Every row gives one point. The points of each table are mixes of a few directions, plus a little noise. How many directions does each table use, and how many do they share? Where both have some left over, give the other angles between the two spaces (their principal angles), to ten degrees, smallest first.

First:
0:  28 -29
1:  33 -34
2: -53  56
3:  -7   7
Second:
0: -95  11
1:  26  -3
2:  46  -5
3:   2   0
4:  20  -2
Directions: first 1, second 1, shared 0; angles 40

First:
0: -51  14  32  51
1: -63 -11  33  54
2: -15 -16   4   6
3:  59  47 -21 -34
4:  16 -47 -22 -35
5:  53  11 -27 -44
Second (6 x 4):
0: -86 -37   5  36
1: -21 -25 -50  47
2:  80  16   2  -4
3:  30  -6  21  13
4:  21  29  36 -51
5: -25  24 -13 -41
Directions: first 2, second 3, shared 1; angles 80

First:
0:   9 -36 -51 -30 -43 -16 -42  41
1: -39 -18  64  -6  25  33   0 -36
2: -29   0  18  45  29  35  58  18
3:  35  51 -55  47  11 -61  32 -29
4:  45  50  22 -24  -1   5  -7   2
5: -24 -22  20  -8   5   2 -15 -27
6:   3 -23 -18 -25 -25   2 -27  31
Second, 9 rows:
0:   4   2 -11   5  -2  -5   3   5
1:   9   5 -29  13  -5 -13   9  13
2:   4   2 -11   5  -2  -5   4   5
3: -27 -15  85 -38  16  40 -27 -39
4:  31  17 -95  43 -18 -44  30  44
5: -21 -11  64 -29  12  31 -20 -30
6:  28  15 -85  38 -16 -40  27  39
7:   3   2 -11   5  -2  -5   3   5
8: -30 -16  92 -41  17  43 -29 -43
Directions: first 4, second 1, shared 1

First (9 x 11):
0: -49 -12 -18  21 -10   3   5 -48   8  68  11
1:  71 -60 -73  13  17  41  18   3  21 -24  33
2:   9  -1  -9  32  -3  23 -27  29  -7 -43 -37
3: -48  38  37 -25 -12 -19  34  -9  -7  37  49
4:  43  59   5  52  -2  42  25   8 -13  -2  58
5: -35 -31  10 -75  -4 -67 -16 -10  14   5 -18
6: -48 -66 -14  -2  21  48  56  -6   1  39 -19
7:  66  71  54  28  12 -11 -34   5 -24 -21 -45
8: -10   1   7 -43 -20 -61 -60  29   6 -59 -33
Second (11 x 11):
0: -27   1  56  -7   0  15  52   9  11  26  19
1: -14  34  15  47 -38   3 -45 -46   5  -8 -55
2: -34   0 -41   9  49  23 -15  29  -7  -2 -36
3:  58   8 -68 -15  16 -36 -75 -18   5 -51 -38
4:  25   2  61  -2 -14  -4  32  -3  15  17  25
5: -15   7  21 -95  34 -26  49  25  17 -18  33
6: -43  22 -43  -3 -34 -13 -50 -49  -5 -36 -47
7:  25 -78  -2  23 -12  27  51   2   5  51  56
8:  34 -32  90  46 -20  32  57 -17  36  63  23
9:  10   8   7  -1   6  -4   6  24 -15   0  20
10: -18  28 -93   0  14 -18 -62  43 -67 -44  -1
Directions: first 6, second 6, shared 3; angles 40, 50, 60

First, 10 rows:
0:  11  -7 -15   1 -17   2  14 -45  15   0  22  12  27   4
1:   5  -3  -7   1  -7   1   6 -19   6   0   9   5  12   1
2:  14  -8 -18   2 -21   2  17 -53  18   0  26  15  33   4
3: -14   8  18  -2  21  -2 -17  53 -18  -1 -26 -14 -32  -4
4: -11   7  15  -1  18  -2 -14  45 -15   0 -22 -12 -28  -4
5: -17  10  22  -2  25  -3 -20  65 -22  -1 -32 -18 -40  -5
6:  -5   3   6   0   7  -1  -6  18  -6   0  -9  -5 -11  -2
7:   3  -2  -5   0  -5   1   4 -13   5   0   7   4   8   1
8: -11   7  15  -1  17  -2 -14  45 -15   0 -22 -12 -28  -4
9:  24 -15 -33   3 -37   4  30 -95  33   1  48  26  59   8
Second:
0:  -9   6   3   0   5  -2   1  27 -10  -3  -7 -22 -33  -3
1:   7  -6  34  -4  30   5 -47  13  -4  14 -37  66  69   2
2: -10   6  10  -1  12  -2  -8  36 -12  -1 -16 -15 -28  -3
3:  -1   2 -27   3 -25  -3  35 -23   7  -9  31 -39 -36   0
4: -12   9 -10   1  -5  -4  18  24  -9  -8   6 -48 -61  -4
5:  16 -10  -4   0  -9   4  -2 -45  16   6  11  39  57   5
6:  -4   4 -18   2 -15  -3  25  -5   1  -8  19 -37 -39  -1
7:  -3   1   7  -1   7   0  -7  13  -4   1  -9   2  -2  -1
8:   8  -6  26  -3  21   4 -36   2   0  11 -26  57  63   2
9:  12  -7 -12   1 -15   2  10 -43  15   2  19  18  33   4
10:  -3   2  -9   1  -7  -2  12   1   0  -4   9 -20 -23  -1
Directions: first 1, second 2, shared 1

First:
0: -26   1  -9  17 -23 -17  21 -24 -10 -58  11  25 -12  45 -53   0 -25 -40  13 -15
1: -24  -1   3 -13 -11 -16   1  -6 -21 -42  21   1 -12  50 -55  31   0 -20  10 -36
2: -13   0   3 -14  -2  -8  -2   1 -14 -23  13  -4  -8  30 -35  24   5  -9   5 -25
3:   6  -3  23 -52  23   1 -33  33 -16  29  15 -41  -1   4  -1  49  46  33  -7 -34
4:  32   4 -10  34   6  22   7  -2  34  50 -33  10  18 -72  80 -57 -14  18 -11  62
5:  -5   5 -32  76 -31   2  46 -44  28 -32 -25  56   4 -16  14 -78 -64 -43   7  55
6:  23  -1  12 -24  22  13 -24  26   5  51  -6 -27   9 -36  44   9  29  38 -11   7
7: -36   0 -10  16 -27 -21  24 -28 -17 -73  17  27 -15  63 -72   6 -27 -48  17 -26
8:  42  -2  21 -43  42  22 -43  46  10  95 -13 -46  17 -69  80  14  51  70 -23  15
Second:
0: -10  -5  23 -57  15  -9 -30  27 -30  -1  26 -35 -10  36 -38  67  43  17   0 -55
1:  13   6 -30  75 -19  11  39 -35  39   1 -35  48  11 -47  50 -87 -55 -23   0  70
2:  11   5 -23  62 -16   9  32 -29  33   1 -29  38  11 -39  41 -72 -46 -18  -1  59
3:  13   6 -30  74 -19  12  38 -34  38   2 -34  46  12 -47  50 -85 -55 -22   0  71
4:   7   3 -15  38 -10   6  19 -19  20   1 -17  24   6 -25  26 -45 -29 -12   0  37
5:  -5  -3  15 -37   9  -6 -19  17 -19  -2  17 -22  -6  23 -25  43  27  11   0 -35
6: -10  -5  23 -57  16 -10 -30  26 -30  -1  27 -36 -11  37 -38  67  43  18   0 -55
7: -10  -4  22 -53  14  -8 -27  24 -26  -1  24 -34  -8  33 -34  62  38  15  -1 -50
8:  -9  -4  18 -44  12  -7 -24  20 -23   0  20 -28  -7  27 -30  51  33  13   0 -42
Directions: first 2, second 1, shared 1

First:
0:   3   9  10 -11   2  12  -2  -1 -13  10  -3  12   6 -21  -6  10  -3  -8  -3  12  -3  -9  20 -12 -27 -16  16 -26 -16 -25  -2   9
1:  17 -25  -7  10 -14  13   3  -1   6   3   8  -6  -1   2  18 -16   1   0   9   5  22   9  -9  21  18   9 -13  31  16  17  -6  -9
2:   7   0   8 -22   7  14   5  -2   2   3 -22   3  12 -27  -4  11 -16 -17 -14  16  33  12  -3 -25 -28   1   1  15 -17 -28   0  23
3:  16 -20  -4  -1  -4  14   5   0   5   2  -9  -1   8  -7   8  -8 -10  -6  -2   7  31  13 -10   4   1   9  -8  32   6  -1  -5  -1
4: -25  28 -10  30  26 -35 -17  18 -50  -5  -7  49  17  40 -50   6   5  36  -5 -42 -95 -47  35   9  -6 -32  50 -90   8 -16  -5 -60
5:  -8  -2  -6  10  -7 -15   0  -3  18 -10  16 -21 -16  22  12  -9  12   9   9 -10  -6   6 -16  13  33  14 -19  16  13  34   6  -2
6: -14  10   3 -10   2 -13   4  -5  22 -11   1 -23 -13   4   5   6   3  -3  -2  -1   8  13 -19 -13  10  14 -18  16  -6  14  11  22
7:  -3   2   3   6 -16   0  -2  -5  11   3  30 -18 -21   4  20  -5  19   1  16   3 -10  -3   3  15  19   1 -11  -5   4  24   3   8
8:   7  -3   4 -11   4  11   3   0  -2   3 -15   5  10 -16  -3   5 -11 -10  -9  10  21   6   0 -12 -17  -1   2  10  -9 -18  -2  10
Second:
0: -21  18 -16  29 -16   5 -14  30 -27  -9 -26  31 -12  42 -27 -17 -28   2  11 -12 -54 -11  32   7  12  -2  12 -34   5 -10  17 -22
1:  -9   8  -7  12  -7   2  -6  13 -11  -4 -11  13  -6  19 -12  -7 -12   1   5  -5 -24  -4  14   3   5  -1   6 -15   2  -4   7 -10
2:  19 -17  15 -27  15  -5  13 -28  25   8  24 -29  12 -39  26  17  26  -2 -10  11  51   9 -31  -7 -10   2 -11  32  -6  10 -17  21
3:   4  -3   3  -5   3  -1   3  -6   5   2   5  -6   2  -9   5   3   5   0  -2   2  10   2  -7  -1  -3   0  -2   6  -1   2  -3   4
4: -23  20 -18  31 -17   6 -15  33 -29 -10 -28  34 -14  46 -30 -19 -31   3  11 -13 -60 -11  35   8  13  -3  13 -37   6 -10  19 -24
5:  -6   5  -4   8  -4   2  -4   8  -7  -3  -8   9  -3  11  -8  -5  -8   0   3  -4 -15  -3   9   2   3   0   3  -9   2  -2   5  -6
6:  21 -18  16 -28  15  -5  13 -29  26   9  25 -31  12 -41  27  17  28  -3 -11  12  54  11 -32  -6 -12   2 -12  33  -6   9 -17  22
7:  -1   0  -1   1  -1   0  -1   1   0   0   0   0   0   1  -1   0  -1   0   1   0  -1   0   1   0   1   0   0  -1   0  -1   1  -1
8:  25 -21  18 -35  18  -6  16 -35  31  11  30 -37  15 -50  32  20  33  -3 -13  14  64  13 -39  -8 -14   3 -14  41  -6  11 -21  26
9: -10   9  -7  14  -7   3  -6  14 -13  -5 -12  14  -6  20 -13  -9 -14   1   5  -5 -26  -5  16   3   5  -2   6 -16   3  -5   9 -11
Directions: first 4, second 1, shared 0; angles 40

First, 11 rows:
0:  25 -39 -26  40 -34   2 -40  -3  19  41 -58  52 -38  -5  27  18   0  13 -15  42 -73   9  23  -9  -5  16  46 -20  51  24  21  38
1:  -8  -9  19  30  13 -33 -29 -32  -8  10 -33 -46 -29  24 -12   4  -8 -22  -9  -9  30 -12   4 -31 -42  49   1 -24 -23 -11 -10   2
2:   0 -13  -4  14  -1 -12 -21 -21   7  19 -29 -10 -21  23   0  -1   3   8  12   5 -10  -9  11 -16  -9  13  -1  -9   6   8   3  -5
3:  63  -7 -12 -32 -12 -19   7  12   7 -10  26  11  14 -39   0 -28   0 -25  17  -4  19  48  -8   8 -16   0 -17 -20 -22  18  13  23
4: -36  35 -11  -2  29  17  70  49   2 -29  65 -20  59  27 -10  -5  48  27  38 -43   9  12  -9 -13  40 -80 -25  33 -35 -25  32 -42
5: -31  16   6  -1  18   4  16   0  -5  -9  14 -24  12  24  -9   0   9  13  13 -16  14 -17  -3  -4  13 -17 -16  15 -13 -13  -3 -27
6:  16  24  36 -58   2   7  11   1 -28 -42  45  -2  21 -66 -13 -12 -46 -49 -40  -4  64   3 -31  50 -14  30 -13   3 -19 -11 -48  17
7:  21  -9  -9   3   2 -23  -5  -8  11  10  -5 -17  -4  15  -4 -15  16   1  31 -11   6  16   6 -22 -13   0 -17 -15 -18  10  17  -4
8: -30   1   1  16   8   1  -6 -15   2  11 -19 -16 -10  34  -3   6   7  20  11  -3  -8 -26  10 -13   9  -2  -2   8   6  -3  -1 -22
9: -28  -6  14  59 -20  32 -17  23 -15   4 -32  48 -23 -30  23  57 -25 -19 -95  32 -49 -15   2   8 -13  32  82  -1  46 -30 -11  53
10:   7  10 -15 -66  -7  25  14  -7   7  -5  26  24  21  -9  -1 -28  -4  34  40   9  -6 -11  -3  43  49 -38 -39  28  18  30 -12 -33
Second (8 x 32):
0:  26   0 -21  -9  -2  10  12  -3   6  -1 -12  21   2   1  -2 -17   9  10  14  -8 -21  21   4  -1  12 -12  -2  -5  -2  11  11   7
1: -22 -11  48  26 -14 -20 -53  11 -19 -14  11  -8 -34   7  -8  31 -17   7 -15  21   3 -24  -7 -14   0  67  39  -1   8 -15 -21 -10
2:  23 -17 -37 -27  -9 -11 -32   3  -5 -11 -15   7  -4 -22 -11 -32   8 -28  34  19  63  64  15  29 -13 -10  10 -24  -4  37  21  31
3:  16  12  -4  22 -36   1  11  15  -2  -4   0  25   6  -7  -3  -3 -23  25  -1  -3 -32  12 -10 -14  -3   8  52  12  20   4  -5  20
4: -15  13 -18 -13  20   9  43  -8  12  17   6 -22  32  -5  12  -5   5 -18  -7 -13  20 -10   1  14 -14 -52 -42  10  -6  -4   4  -3
5: -39 -23  41  -1  17 -26 -68   0 -19 -11  11 -38 -33   3  -6  26   3 -30  -8  29  61 -20   4  11 -10  48  -7 -15 -10  -9 -12 -18
6:  40  36 -54  11 -44  22  83  14  17  12  -6  42  52 -21   6 -33 -24  30   6 -27 -49  36 -11  -8 -11 -63  41  26  25  18  10  42
7: -29 -11  45 -10  69  16   4 -32   9  11   4 -28 -23  45  12  34  39   5 -23 -18 -45 -78   3 -16  40  14 -91  -3 -31 -42  -9 -69
Directions: first 5, second 4, shared 0; angles 30, 50, 50, 60

First, 11 rows:
0:   0   0  -1   0   1   1   0   0   0   0   0   0   1   0   1   1  -1   0   1   0   0   0   1  -1   0  -1   2   0   0   0   0   0
1: -15 -28  33 -25 -63 -29  24  21   1 -22   4  -4 -42 -18 -38 -43  27   1 -27 -24 -18   2 -42  58 -14  30 -82  -7 -10  23  13  -2
2:  10  19 -22  17  42  20 -16 -14   0  15  -3   3  28  12  26  29 -19   0  18  16  12  -2  28 -39  10 -20  55   5   7 -16  -9   1
3: -18 -32  38 -29 -73 -34  28  25   1 -26   4  -5 -48 -20 -44 -49  32   1 -31 -28 -21   3 -48  67 -17  35 -95  -8 -12  27  15  -2
4:   4   8 -10   8  19   9  -7  -6   0   7  -1   1  12   5  11  13  -8   0   8   7   6  -1  12 -17   4  -9  24   2   3  -7  -4   1
5:  -7 -14  16 -12 -31 -14  12  10   0 -11   2  -2 -20  -9 -19 -21  13   0 -13 -12  -9   1 -20  28  -7  15 -40  -4  -5  11   6  -1
6:  -1  -2   3  -2  -5  -2   2   2   0  -2   0   0  -3  -1  -3  -4   2   0  -2  -2  -2   0  -3   5  -1   2  -7  -1  -1   2   1   0
7:   0   1  -1   1   1   1  -1   0   0   0   0   0   1   0   1   1  -1   0   1   1   0   0   1  -1   0  -1   2   0   0  -1   0   0
8:   7  12 -15  11  28  13 -11  -9   0  10  -2   2  18   8  17  19 -12   0  12  11   8  -1  18 -25   6 -13  36   3   4 -10  -6   1
9:  11  20 -23  18  45  21 -17 -15   0  16  -3   3  30  12  27  30 -20  -1  19  17  13  -2  30 -41  10 -21  58   5   7 -16  -9   1
10:   9  16 -19  14  36  16 -14 -12   0  13  -2   2  24  10  22  24 -16   0  15  14  10  -1  24 -33   8 -17  46   4   6 -13  -7   1
Second:
0:  15  12 -17   0 -31  15  -4  41 -11 -24 -16  14  -9  51  -4  13 -29   7  14   7  -7 -11  23  -6  -2   1 -13  25  31   4  22  -1
1:   4 -15  -8 -10 -32  -9  -1  28   1 -17   7 -11  -5  15  -8 -11 -10  -4   0  -1   0  -7 -11  10  -2   5 -31   4  16   5   6  -9
2: -15  -8  15   8  18  12   5 -30 -18 -10 -28  -8 -23 -21 -17 -15  20   2 -27 -14   9  -1 -27  -4   2   8  -5 -24 -15   7  11  10
3: -18 -27   5   9  23  12  -2 -36 -23 -20 -28 -33 -22 -27 -20 -27  20  -6 -37 -16  24  -8 -50 -14   8   7 -11 -39 -10   8  11   5
4:   1  16  22 -17 -23 -30  16  13  30  31  36  29  11 -14   8   6  12   4  19   2 -30  18  25  41 -14   4  -7  22 -18  -1 -19  -2
5:  11 -16 -16 -18 -38 -25  -4  39  19  -2  36 -13  16  15   7  -4 -17  -9  17   8  -4  -4   0  15  -3  -2 -24  14  19  -1 -10 -17
6:   9  32 -13  19  63  13 -13 -32  13  41  11  15  43  -7  39  39  -9   1  26  20   6  10  43 -35   8 -25  80   7 -11 -23 -25   4
7:  -8   6  11   9  20  12   3 -23 -10   1 -19   5 -10 -12  -5  -1  12   4 -12  -6   2   3  -4  -5   1   2  10 -10 -13   2   5   9
Directions: first 1, second 4, shared 1

First:
0:   3 -20   8 -10   1   7 -24  -3  -5  -3  16 -32   1  36  -1  -8  32  -4 -57 -14  -5 -24   0  -1  21 -23  -8 -25  22 -16  -5  16
1:  17   2 -16  39  -8  13 -10  20  -3  -6 -16 -19   4  14  -2   1  33 -25  17 -23  27 -37  14  23 -40  -5   3  33 -12  28  14 -23
2: -16  -1  20 -17   1   7   8   2 -14  -3 -21  28 -20 -29 -18  35 -36 -15 -16 -33 -22  59  -2  12  18  -1  -3  12 -24 -34   2   2
3: -18   3  12  -6   0   3   4   9 -16  -7 -14  21 -19 -13 -22  42 -23 -22 -20 -41 -19  36   7  21   4  -6 -12  22 -27 -21   2  -1
4:  -9  12   3 -19   5 -15  23 -15  11   9   3  30   2 -32   8  -7 -39  27  34  37 -11  33 -12 -21  13  21   8 -12   0  -3  -7   5
5:  -2  10 -28  12   2 -30  -8  -7  15   2  54 -28  24  54  13 -23  38  26   1  43  11 -87   9 -16 -20  -3 -19 -20  30  46 -14  11
6:  -1  10 -11  24  -5   1   1  15  -5  -6  -9   4  -3   3 -10  20   5 -19  15 -21   9 -13  14  21 -30   0  -7  33 -20  19   7 -15
7:  15   0  -5  -1   1   0   6 -10  14   8   0  -4  12 -10  20 -35   1  21  30  38  13  -5 -11 -20   2  12  18 -16  16  10   0  -2
8:  11 -15  17 -22   3  14   1 -12   4   7 -14   0  -1 -23  12 -25 -11  12  -3  14  -3  37 -19 -18  32   4  21 -26  14 -29   1   7
Second, 8 rows:
0: -20 -20  22 -13  -1  11 -25  11 -28 -14   5 -15 -23  34 -31  48  15 -36 -95 -72 -27   7  13  29  23 -36 -29   3  -9 -40  -3  17
1:   8  -7   3  -3   0   8  -2  -2   2   1  -6  -6   1  -4   5 -13   4   2   0   4   5   6  -5  -5   7   0   9  -8   6  -6   2   0
2:  12   9 -23  30  -4  -5  -3   8   9  -1   9 -17  15  20   8 -15  29   2  29  16  25 -53  10   3 -35   3   0  12   4  40   4 -13
3:  17   2   1  -6   2   5  16 -12  16  11 -17  13   8 -38  22 -35 -20  23  51  41  12  28 -18 -23   7  23  30 -12   7   1   4  -8
4: -28   4  10 -14   2 -10   0   4 -16  -7  10  17 -16   7 -25  47 -18 -15 -39 -35 -28  17  10  17   9 -11 -26  10 -17 -18  -7  11
5: -20  -6  17 -37   8 -12   1 -16  -3   3  23   8  -6   5  -4   8 -19  16 -42   7 -31  23  -8 -15  40  -7 -12 -33  13 -30 -15  27
6:   5  14 -16  17  -2  -7  10   3   9   2   0   6   8  -6   6  -7  -1   6  43  19  14 -17   3  -2 -25  14   5  14  -5  29   3 -13
7:  28   3 -13  25  -4  12   4   5  12   4 -23  -6  12 -17  17 -31  11   3  54  21  31 -11  -4  -3 -25  15  26  13   0  25  13 -22
Directions: first 4, second 4, shared 4

First (8 x 32):
0:  -4  40 -24   7  40 -20  -8 -39  -6  15   5  28  -7  31 -43  25 -42 -38  -4  31   1 -38  39 -15  -5 -38  18 -39  15  -1 -22  26
1: -16  21   1  15  21  35 -29  24  49  19  31  40   7  -4 -16  -6 -21  -5 -10   9 -45 -11 -20   8   9  -1   7  -2  27   4 -29  25
2:   9 -59  34 -11 -57  23  16  55   4 -22 -11 -42  10 -43  66 -37  60  54   9 -44   1  56 -52  20   8  53 -25  56 -23   2  32 -38
3:   2  10 -10  -1   9 -13   4 -21 -11   1  -4   1  -3  12 -13  11  -9 -12   1   9  11 -10  17  -7  -3 -15   3 -14   0  -1  -1   4
4:   7 -78  46 -15 -73  38  16  76  11 -27 -10 -50  13 -58  83 -47  79  70   9 -57  -4  73 -72  27   9  71 -33  74 -28   4  39 -49
5:  -1  34 -24   2  32 -26  -2 -44 -18  10  -4  16  -8  31 -37  25 -33 -32  -3  26  13 -34  40 -16  -5 -35  14 -35   8  -3 -12  17
6:  17   1 -16 -13   0 -53  27 -52 -59 -10 -33 -32 -12  23  -9  21   0 -17   9   7  53  -9  46 -18 -14 -22   3 -20 -22  -8  24 -15
7: -14  31  -9  16  31  17 -23   1  32  19  25  42   1  11 -28   7 -33 -19 -11  20 -33 -26   1   0   4 -17  13 -16  26   3 -28  30
Second:
0: -14 -48  -5  -5  68  23 -28 -38  16  50 -16  69 -52  11  -5  44 -45  -4  38  11 -70 -15   4 -21  -5  19 -42 -36  18   3 -53  19
1:  -7  61 -13  20  31  13 -30   8  49  -2  60  28  21  -2 -37  -2 -24 -17 -15  16 -20 -35 -20  15   7 -17  38 -12  44   0 -39  55
2:  51  13 -14   7 -19 -11   7 -18 -19 -41  31 -61  34  -7  12  -1  30  14  -3 -15  29  15   8  21 -18  12  44 -18  28  -8  16  15
3:   3   6  -4  28 -14  55 -16  32  27  39  -6  24  16  15   2 -10 -24  -6 -33   5 -59  24  42  -5   2   4   6 -26   9  10   5 -15
4:   5  24  12 -11 -25 -58  34  25 -13 -30   2 -51   7   4  14 -18  52  12  -8 -30  66  15 -14   4  -8 -14  29  43 -23  -1  39 -30
5: -23 -95  39 -41  -9  26  31 -12 -60  27 -88  48 -76  35  12  31 -19   7  34  37 -11  31   6 -15 -40 -13 -95  57 -56  22  48 -84
6:  -8  16 -11  -7 -17 -20   0 -24 -18 -43  16 -31  29 -44  -8 -16   9  -7   7   9  46 -39 -31  10  36   5  -4  -1  -7 -19 -16  42
7:  -8  25  -5   9 -14 -28   5  26  17   1   1 -27  20 -12  11 -25  22   2 -19 -31  20   1   5 -10  25   6  20  -4 -15  -7   0  -3
Directions: first 2, second 6, shared 1; angles 70

First:
0:  -4 -23 -25 -71  15 -50  -7  39   3 -20 -16  21  20  15 -15  11  51   5  28  14 -25  54  24 -50 -29  -2 -40  -6 -28   6 -19  23
1:  -3   9   8   0  -2   2  -7  -8  -2  -5   2  -5   4   4   4   5  -5   4   0   3  -4   2  -3   3  -2   9  13   0  -1   7   4   2
2:   0  90  83 -36  95  57 -40  27 -26  13 -14 -44  -4 -55 -42  85 -37  57  89   1 -38 -43 -69  57 -19  50   2  32 -73 -36 -58  22
3:   2  -3  -2   5   2   3   5   4   0   6   0   2  -5  -5  -3  -3  -1  -2   0  -4   4  -7  -2   3   3  -6  -7   1   1  -7  -3  -3
4:  10 -46 -39  31 -26  -7  34   6  11  19   5  23 -16  -1   4 -43   9 -29 -33 -16  31 -13  19  -9  20 -42 -28  -7  30 -13   8 -20
5:   0  -2  -1  21 -13   7   5 -13   1   3   5  -1  -4   2   8 -10 -10  -7 -16  -3  10  -9   1   7   9  -3  11  -2  14   3  11  -8
6:  -3  28  26  40 -11  31  -8 -35  -4   2  11 -20  -5  -1  15   2 -36   3 -16  -2   8 -25 -17  32  12  17  44   4  15   9  18  -9
7:   4 -36 -32 -21  -3 -28  15  26   7   2  -6  22   1   4  -8 -16  30 -12   0  -2   3  18  20 -29  -4 -24 -38  -6   0  -7  -8   1
8:  -4  -4  -5 -10 -11 -15  -6  -6   2 -13   1   3  10  15   7  -2   9  -2  -6   8  -6  21  11 -14  -6   6   9  -5   3  16   9   5
9:  -3 -12 -12  42 -46  -1   7 -38   7  -6  14   1   0  22  28 -30 -12 -19 -46   1  18   2  15   1  15  -4  35 -10  39  23  37 -14
Second:
0:   4  17  31 -27 -26  -5  -6 -12  28 -37 -10  -1  18  -2 -17  44 -14  60   0  -4  14  26  -4 -22  27  53   4 -11 -38  -3  12  28
1:   4 -14 -15  34  21  35  -8   8   8  26  28 -25  -4 -16  36  -7 -42 -27   5  -4   4 -51 -30  41  -9 -11  -2 -11  23 -25  15 -34
2:  -5   0   2 -23  -1 -34   4  -1 -25  -9 -22  23   0  17 -21 -20  66 -14   1  19 -22  36  35 -33 -20 -13   4  12   6  29  -9   8
3:  10  14  31   1 -22   8   1 -11 -10 -31  14 -29 -46  16  21   2 -21  52  24  -5  33 -53  -6   7  13  58  33  -7  -9   9 -33 -23
4: -14  -2 -30 -11   4 -18   9   7  13  24 -26  44  41 -12 -42   9  11 -28 -35 -11 -21  75  12 -18  12 -58 -39  16 -14  -5  11  53
5:  -4   6  -7  -1  -8   0   7  -1  11   5  -6  12   7  -5 -15  13 -21  10 -15 -17   8  19  -3  -1  22 -10 -13   5 -17  -7  -7  26
6:   4  -1  19 -19   0 -18  -8  -4 -13 -22  -8  -1   1  12   0  -8  51   1  16  27 -16   7  18 -22 -25  22  17  -3   8  20  10 -14
7:   1 -21 -31  45  31  32  -1  13 -11  43  29 -21 -18 -11  40 -32 -30 -55   4  -4  -1 -60 -22  49 -20 -40  -3  -2  40 -19   0 -44
Directions: first 3, second 4, shared 0; angles 30, 50, 80
